Each row is a point. Examples show where two turns around zero, p and q, send a point. Where does a point land after both, in the order given? Backwards means that the second turn is done in reverse. Each puzzle has new turns, and all numbers are rounded.

Turn p:
[-6.2 16.2] => [-5.7 16.4]
[-0.1  5.3] => [0.1 5.3]
[ -0.8 -36.4] => [ -2.0 -36.4]
[-1.4 12.1] => [-1.0 12.1]
[8.5 2.7] => [8.6 2.4]
Turn q:
[20.2 -7.9] => [ 19.0 -10.5]
[-0.8 -7.3] => [-1.8 -7.1]
[-19.4  15.2] => [-17.2  17.6]
Where do these land?
p, then q: [ 9.4 15.7] => [11.9 13.9]
q, then p backwards: [ -5.5 -25.6] => [ -8.0 -24.9]
q, then p: [-3.9  9.9] => [-2.2 10.4]

Turn p:
[ -2.6  -2.6 -14.7] => [ -2.4   1.1 -14.9]
[-16.1 -21.7 -18.8] => [-18.0 -14.6 -23.3]
[-1.0 25.5  4.9] => [ 2.0 23.7 10.5]
[12.4  7.0  7.1] => [12.9  3.6  8.6]
[ 7.3 -8.2 21.5] => [  5.4 -13.7  19.1]
Turn q:
[ -9.5 -10.3  -2.8] => [-12.6  -4.9  -4.7]
[-15.0  -0.7  27.6] => [-10.7 -12.8  26.6]
[-3.5 -5.2 -0.7] => [-5.1 -3.1 -2.1]
[ 27.9  -2.6 -21.2] => [ 22.5   4.0 -26.7]
[ 0.1 18.8 -2.9] => [ 5.8 16.8  6.9]
Where do these land?
p, then q backwards: [  7.1  11.1 -15.2] => [  9.2   7.5 -16.2]
p, then q backwards: [16.3 -8.8  1.6] => [16.4 -4.2  7.8]
q, then p: [ 3.7 15.8 -0.2] => [9.8 9.1 9.2]
p, then q: [-27.1 -18.1  13.7] => [-32.1 -12.8   7.5]

Turn p:
[  4.4 -30.2   4.1   4.6  -7.8 -18.3] => [  1.1 -27.9  -6.8  11.4   3.9 -19.8]
[  4.7  12.3 -15.5  -4.3   7.7  22.6] => [ 7.5 14.8 -9.3 -7.6 -0.3 24.1]
[  2.9 -17.6  21.3 -12.6  -7.2 -12.2] => [  3.7 -26.0  16.8  -0.8  -0.5 -12.5]
[-13.3 -24.7  18.6   0.1   7.9 -13.7] => [-12.2 -23.2   9.7   0.8  19.2 -15.2]
[11.0 24.8 -1.7  6.1 15.3  5.5] => [ 9.3 27.3  6.6  6.8  4.4 10.0]
[ -3.8  25.5 -19.0  -6.0   3.5   2.3] => [  4.7  27.5  -7.1 -14.4  -5.9   3.1]
[ -6.0   9.8  -7.8  12.1 -19.4  13.9] => [-14.3   7.5  -9.9   3.7 -20.7  10.4]
Turn q:
[15.1 24.3  1.5 -6.1 -8.0 -5.4] => [ 19.1  21.5  -4.4 -10.1  -1.8  -0.7]
[ 2.8  6.7  7.2 13.3 20.3 29.0] => [ 0.6  3.3 -4.5 22.4 26.1 17.9]
[ -3.4  10.4   0.9 -12.1   5.0   1.9] => [ -2.9   7.3  -7.2 -10.9   7.2   3.5]
[  1.2  -3.9 -17.5  -0.7  -0.6   4.9] => [  3.0 -10.3 -14.2   2.7  -4.8   0.1]
[ -7.0 -48.9   6.9  -7.1 -15.2 -15.4] => [-12.9 -37.6  29.2 -10.7 -20.5  -6.1]
[ -1.8   8.2 -11.4  -6.5   1.2 -21.7] => [ -0.2   5.6  -9.1 -12.0  -5.6 -20.6]
[  8.9   8.0 -11.5   5.7  15.9  -7.2] => [  8.3   1.9 -11.7   5.2  11.1 -15.9]
[-15.9  -4.8  23.9  13.6 -18.6  13.9] => [-15.0   8.4  21.9  13.4 -11.8  21.8]
Where do these land?
q, then p: [ -0.7  -9.4  26.1 -21.8  10.2  19.0] => [ -1.8  -8.8  16.0 -13.8  21.8  26.6]
p, then q: [ -9.6  12.9 -21.1  -5.0  10.0  -4.9] => [  4.7  10.9 -20.6 -15.5   4.7  -5.2]
q, then p backwards: [ -8.1   3.6 -12.2 -10.9  -1.8 -15.5] => [-13.5   0.5 -12.6  -6.0 -10.7  -9.9]
p, then q: [  1.9  13.0 -18.7   4.6   7.3 -24.4] => [ 11.7  17.0 -11.9  -7.1  -1.1 -24.0]
p, then q backwards: [  8.7 -19.2 -13.6   8.8   5.0 -12.6] => [  8.7   0.8 -21.2   7.1  17.6   1.2]
q, then p: [ 12.1  -2.3  18.5  29.6 -33.1  -4.9] => [ -8.4  -1.5  23.7  31.7 -28.9   3.1]
p, then q: [-16.3   0.3  -4.4  -7.3   5.8  10.1] => [ -9.9  -2.8 -10.1 -11.6   7.1   9.0]
q, then p backwards: [  6.8   8.5   9.5 -11.4  -7.3  32.3] => [ 9.5  3.6 -5.3 -4.9 13.5 33.1]
p, then q backwards: [ 5.2 -7.3 16.0 13.4  3.9  0.9] => [ -1.8 -10.9   6.6  16.0   7.7   7.3]

Turn p:
[  7.2  -5.8  -8.4  -0.6  -5.8 -12.0  11.5  -2.1] => [ 2.7 -4.3 -0.7 -5.4 -7.7 -7.2 17.4  0.7]
[ 62.7  -6.1  10.2   3.9 -30.8  -9.2 -35.8  11.6] => [ 55.3  25.6  10.6   2.9  -1.8 -46.9  -7.6  21.1]
[-6.5 -8.8  3.1 -2.3 11.4  9.4 21.6  9.3] => [-2.3 -9.0 -3.3 -5.6  3.7 24.4  9.3  9.2]
[  8.4   1.1 -11.2  -0.7   1.0  20.7   4.9  -2.3] => [ 12.9   3.2 -13.9  -9.8  -1.3  10.6  -3.3  -8.0]
[-15.5  -9.3   1.9  14.7   9.4  -9.7  -5.5  -0.5] => [ -8.2 -19.6   6.1  13.8   8.2  -1.8  -0.8  -3.3]
[ 17.7  -3.5   0.7 -15.9   3.2 -10.9   9.4  -6.4] => [  2.1   8.4   4.9 -18.8   4.5  -7.9  16.8   4.9]
[-13.8  21.2  -5.9  17.0  14.5   0.9  16.8  -9.5] => [-13.5   2.7  -5.4  15.1   3.0  18.1  13.4 -24.2]
[-15.6  12.1 -12.8  -5.0  12.0   6.6 -12.9   9.8] => [-16.0   1.4 -21.4   6.7   8.4   1.3 -14.0  -1.5]
[-12.4   8.8   8.3   1.2 -14.7  -7.1  -2.3   8.6] => [-10.4   4.5   5.6  13.7 -14.4  -1.7  -5.1   8.2]
[-15.1  -1.3  26.3 -18.4   4.0  14.9 -24.5  -3.7] => [-12.6   6.5  16.7  -7.7  11.3   4.9 -36.7   8.4]
[-17.0  -8.3 -12.2   6.0  -4.2  -3.6  16.6 -14.7] => [-10.1 -19.2   0.7  -4.8 -13.7   6.0  10.4 -15.4]
Turn q:
[ -5.1  -4.4  16.2 -12.8   4.4  -0.2  -3.1  -6.0] => [ -1.6   4.9  11.5 -13.8   3.4  -5.3  -2.0 -12.0]
[-6.3 19.1 13.1 17.2 -5.4 11.9 -9.9  3.7] => [-10.0  23.3   7.6  14.5 -10.4  11.4   1.1  -0.3]
[ -6.3   0.7  -4.9 -20.8 -13.3  -5.7  15.5 -14.9] => [ -3.1 -15.9  -8.9 -17.4  -6.1   0.1  15.6 -15.7]
[  2.7  15.5   5.6  12.0 -13.2   3.4 -13.9  20.2] => [-12.1  11.6  11.2  13.4 -16.1   4.0   1.9  18.6]
[ -6.0  27.5 -20.7   6.6  20.4  14.7  -6.0 -14.4] => [  5.3  27.9 -34.0  -1.0  -1.6  12.3  -4.6   0.8]
[ -8.7   2.0  -6.3  -9.5  22.2 -28.7  22.4  23.3] => [  4.0  -2.7  -3.9  -9.8  31.1 -15.5  28.0  21.0]
[ -9.1  -7.8   1.2  -3.2   8.4   3.9 -16.4  -0.5] => [ -9.1   6.6   1.0  -6.2   6.8  -3.8 -16.8  -0.9]
[ 14.0 -13.8   5.5  -3.1 -22.5  -4.5 -16.4 -14.1] => [ -2.5 -15.7   8.7   3.4 -22.8 -13.3 -15.0 -12.5]
[ 24.2  -6.1   3.5  27.2 -16.7   7.0  -3.0 -16.3] => [ 14.7  -7.9   4.0  30.9 -20.3   3.4 -12.0 -12.5]
[-23.7 -14.7 -16.6   9.4  11.2  -4.1  30.7  10.9] => [ -5.3 -16.0 -12.3   6.1  38.3  12.9  14.8   3.9]
[ 24.3 -18.0   3.2 -23.0   4.5   2.2   0.1   8.1] => [ 19.7 -16.3  15.0 -20.2  -2.3  -6.2 -11.0   9.6]
Where do these land?
p, then q: [  0.8  10.8   0.1 -26.3  11.2   5.8 -22.8   4.4] => [-12.8  21.3 -14.7 -14.8   2.5 -13.5  -2.4  16.2]
q, then p: [ 14.8  -4.5 -12.3   4.1 -15.4   5.8   5.2 -18.1] => [ 20.8 -12.7   0.3  -8.5 -12.7 -10.7  -3.8  -8.8]
p, then q: [  3.8  25.5  18.0 -25.7  -6.9  -0.3   9.7  17.8] => [-16.3  21.6   0.5  -4.5 -10.5  18.2  22.3  20.5]
p, then q: [ -6.1  -2.6 -14.6  19.2  27.6  11.2  12.4 -18.1] => [ 19.3  -4.8 -16.5  -5.3  13.8  12.2 -17.8 -25.4]
q, then p: [ -3.1  11.1 -13.8 -12.1  11.8 -20.5   2.5  -2.6] => [-12.2  -0.1 -16.3  -6.8  -1.3  -8.7  22.0   4.7]
q, then p backwards: [ -0.7  -2.0 -17.8  18.6   8.1 -21.6 -19.9  24.8] => [ -4.1   2.3   4.1  -6.7   2.4 -20.5 -23.4  34.0]
p, then q backwards: [ 10.2 -15.7   7.7  17.1 -15.4  13.1  10.9 -17.6] => [25.2 -5.7 16.8 -8.2 -7.3 12.7 14.8 -9.5]
q, then p: [ -0.9  -9.3   5.7 -18.2  -3.8   1.0   2.3  14.7] => [ -6.8  -1.1   8.4 -10.4   4.3   5.9  -5.0  19.6]
q, then p: [  9.1  -7.1  19.0   9.4  -4.5  -5.5  17.0 -15.7] => [ 14.7  -0.1  23.1  -5.1   3.3   1.8  12.4 -15.1]
q, then p: [-28.0  -6.2   8.1  13.9 -12.6  11.0 -17.3  10.2] => [-19.4  -9.3   6.2  18.7   1.1  15.0 -24.8  -8.6]

Turn p:
[ -0.6 -19.1  -1.7  23.3   5.4  14.6 -11.7  -5.6   5.2  -8.2  20.0] => [ -7.7 -26.4  -0.8  18.1 -13.5  13.5  -8.8  -4.3  -3.1  15.6   4.3]
[-13.6  17.6  -0.2  -4.9   2.3  -8.6  17.3  25.3   9.9  -1.9   6.1] => [ -5.5   8.5   1.7   2.4  -4.5  -1.9  25.3  10.7   9.7 -23.2  12.4]
[-19.0   2.8   4.4 -18.7  -5.3 -11.3 -18.6  17.5   1.1 -10.5  -1.8] => [ -0.5  -2.1  19.5 -14.1 -14.3  -6.0  -3.3  -2.8   0.5 -28.6   0.9]
[ -3.7  14.7 -10.9  12.0   1.2  -0.6 -19.3  -0.9  34.2  15.4   9.8] => [-27.9  -3.2  12.1  15.0  14.3   2.4 -15.1   0.1  17.7  -4.8  20.8]
[  6.5   7.0  20.3  -1.8   0.4  14.9   6.0 -14.9  10.0 -16.1 -32.9] => [ 21.4  19.0  11.9  17.0  11.8   8.4  -0.2 -16.3   6.1   1.2 -25.8]
[  2.6  -6.6  15.0  -8.2   4.5   9.4  16.6 -21.1  17.6  -7.2  15.2] => [ 12.0  -2.2  -7.7   0.4   5.2  33.4   4.9 -11.9  13.6   6.5   4.6]
[ 13.9  10.3   3.6  25.8   2.1 -14.7  -6.1   6.5 -10.0  -5.8   7.9] => [  4.3  -6.2  -3.5  13.9  -8.8 -26.8   3.3  -5.4   3.2  11.7  15.1]
[ 10.7 -20.0  11.4  -4.1  -9.9  -7.1  13.4 -21.5   7.1  -2.8 -10.3] => [ 14.2   7.7 -11.4  -8.9  -1.6  11.7  -8.9  -5.3  18.9  15.4 -17.4]
[ -6.7  -6.1  -8.5 -10.9  18.3 -21.7  14.4   4.5   3.2  19.1 -13.8] => [ -5.0  -5.8  -8.4 -18.1  19.1  -9.9  11.4  17.9  15.8  -9.3 -12.9]
[ -4.4   9.5   5.7  13.8  -0.9   3.6 -24.4   1.7 -15.4  -3.3  26.2] => [ -7.4 -15.8  10.3   2.8 -13.0  -8.6  -1.3 -17.1 -17.0   7.2  24.2]
[ 12.6  18.4 -19.3 -13.1  -4.4   2.1  13.5  -6.0 -16.3 -12.5  -5.5] => [ 12.9  18.9 -23.7   2.1   8.1  -6.5  -1.5  -1.6 -19.4 -12.3   2.4]
[ 16.2 -16.3   6.3  -7.7   0.5   6.9 -18.5  14.7  -1.5  18.2 -31.4] => [  8.7   3.8  27.6  -6.3   9.0 -10.7 -17.1  24.7  -3.3  10.9 -20.9]
[-14.4 -12.3 -26.1  -5.5 -14.3  12.3  17.3  -0.1 -44.9  15.7  10.5] => [-19.6   3.6 -27.5 -24.4 -11.9   1.0  10.9  11.6 -42.5   9.4  -7.7]
Turn q:
[ -5.1   1.6  10.5   1.4  12.7   7.2 -27.9 -23.4  11.3  14.7  15.5] => [ -6.6  28.0   4.4   2.4   4.1 -13.1 -24.6 -13.2   9.8  -5.8  17.9]
[  6.1  22.4 -13.7 -11.9  12.2 -18.9 -17.3  -4.1  20.0  18.8  -0.6] => [  8.1   3.1  -8.4  -4.4  19.7 -31.3  -6.5   8.8  10.7  14.1  21.9]
[ 13.4  15.0 -18.3  19.3  18.0   2.3   7.4  20.9 -16.9 -10.5 -13.1] => [  1.7 -13.1 -36.7   4.9  18.1  13.1   3.3  12.6  -8.1  -1.1 -14.6]
[  8.4 -17.1  -5.8 -14.0  -8.2  -3.8   3.5  -4.6 -19.4  22.4 -22.7] => [  9.1 -20.6   3.1 -35.0  -8.0  -3.0 -10.4  -3.7 -12.1  -3.9  -1.4]
[  8.1   6.7  -6.8  11.7 -28.0  15.7   3.5  19.1  15.8 -10.5  16.3] => [-6.5  0.2  4.3 21.4 -9.9 18.4  0.8  8.4  4.0 35.0 -7.7]
[  1.5  23.8  19.8 -10.1   5.6 -18.2   4.5  16.0 -14.4 -19.2 -18.8] => [ 23.8  -9.0  -2.9  15.1   5.2 -15.1  11.4  22.8  -8.6 -19.4 -19.8]
[-26.0  18.2 -12.8 -16.8   8.5 -17.1   2.0 -22.5   7.8 -17.3  -6.1] => [ -0.3  10.1  -8.7  -2.1  -0.9 -34.8  30.7  -7.1  16.6  -7.4  -2.4]
[  3.5 -19.2 -17.5   6.6 -12.1   7.7 -14.3  12.0  -2.8 -22.2  13.3] => [ -0.3  -6.1 -16.1  14.9 -26.5  21.5   1.1  -7.8   6.4   9.7   9.0]
[ 4.4 -8.9 19.0 -3.8  1.2 17.6 16.2 22.5  2.3  0.1 -2.5] => [ -5.6 -11.5  18.6   3.6   2.2  22.1  -5.2  17.7   3.9  -8.4 -10.9]
[-10.9  -8.3  14.8  20.8 -19.1  -3.6  18.0  -0.1  -3.3  18.9  -8.4] => [-10.2 -11.7  24.1  -1.8   7.9   3.2  -1.1 -16.5 -24.6   5.0 -13.3]
[-18.9  -2.3   3.6   0.5  -8.2  12.8  12.1  -7.6  -5.6   7.9   8.5] => [-23.4   6.5  12.0  -5.8  -8.5  -0.9   2.6  -4.6  -5.7  -1.3  -8.7]
[  7.8  -7.3  28.3   7.3  11.4   0.7  10.5 -14.7 -15.4   1.8  20.2] => [ -0.3  26.4  13.4  -1.5   3.8  16.1  -1.6   1.0 -20.8 -21.7   4.2]
[ -7.3 -19.7 -12.6 -18.6  -3.5 -15.5 -22.8  -2.5  19.5  -7.2  14.8] => [  5.2  -3.2   2.6   6.2 -20.0  -9.3   5.9  -9.8  20.2   4.5  35.3]
[ 14.9  -4.9  -8.5   7.7   9.6  13.2   4.6 -11.0   1.2   2.5 -16.4] => [  5.2   1.1  -9.8 -18.1  12.9  13.0  -6.6  -8.7   8.4   0.9  -9.2]
Where do these land?
p, then q: [ 12.3   7.5  18.3   8.8 -15.2 -15.7 -12.9  12.5  -2.1  -1.9  10.5] => [  8.9  12.9  20.7   8.7  -2.5  -7.7   0.2   3.7 -14.2  16.3  15.5]
q, then p backwards: [ -1.2  -1.3 -20.8  -4.8 -15.7 -23.2  22.2   0.0  -3.6   2.4 -16.3] => [ -7.6  -8.8  15.8   2.9  21.1  -5.5   7.1   0.2 -30.8   8.5   8.8]
q, then p: [-26.8  -8.7   0.8  -9.5 -17.3  12.2  -0.3  -3.7 -22.0 -16.5  -1.3] => [ -6.4  28.3  -6.1  -3.3 -22.5   0.4  -7.2 -13.6   4.0  -3.2 -21.1]
q, then p: [ 20.6  21.9  -4.7 -10.1  -4.5  -5.2  -8.1  -3.1  -4.5 -14.2  -7.5] => [  5.7  13.2  -5.6   6.0   9.1 -18.4 -10.2  23.2   2.8   0.4   8.8]
p, then q: [ 12.0 -10.3   5.7 -11.8  23.0   0.8 -25.8 -27.6 -11.1   4.8 -12.6] => [ 20.8   0.6  -5.7 -21.1   4.1   0.6 -22.2  -7.4   6.9 -28.3  19.0]
p, then q backwards: [-16.0 -27.8 -16.0  11.3  13.5  15.6  18.4   0.7   8.4  -5.0  20.0] => [ -1.2 -11.4 -19.2   8.4   0.4  12.1  13.1  36.4 -12.9 -17.1   2.0]
p, then q: [22.6  4.1 21.4 -7.8 20.7 15.2  4.5  3.6 -2.5 11.2 -8.8] => [  5.8   2.3   4.1  -8.4  25.4  17.8 -13.5  20.7  -8.9 -12.4   4.4]
q, then p: [-10.3  13.4   8.3 -18.4   1.4 -12.2  18.8  17.8   4.9   4.4   6.5] => [  6.6  -5.2   4.9  -3.8 -18.3  -6.5  27.2  14.4  12.3  -2.4  -2.1]
p, then q backwards: [  0.6 -15.6  20.0  -1.4   5.6  19.6 -24.5   0.6  23.0  -3.6  -1.1] => [  8.0 -20.6  24.7   3.4 -16.4  12.6   1.8  16.1  18.7   4.4  -6.1]
q, then p: [ -8.4  -8.6 -24.5   8.0 -16.7   1.8 -18.0  14.9   9.2  10.5   7.4] => [-32.4 -10.1  -1.2 -15.8  -5.3   7.3 -11.6   1.1   3.3  15.9   2.7]
p, then q: [ 17.4  20.4   5.2   6.7  -7.0  13.2   6.0 -26.4   6.2   8.8  10.9] => [-20.7  27.3 -11.8  -9.0  16.9  -6.3 -13.0   1.3  -3.9   3.8   8.2]
q, then p: [-22.8   4.9 -13.6  29.1  12.1 -22.1  19.6  10.7  -5.8  -0.8  -7.6] => [ -5.5 -23.6 -31.9  -2.0   3.0  -0.5  20.8  -1.1  -5.6   1.7 -26.8]
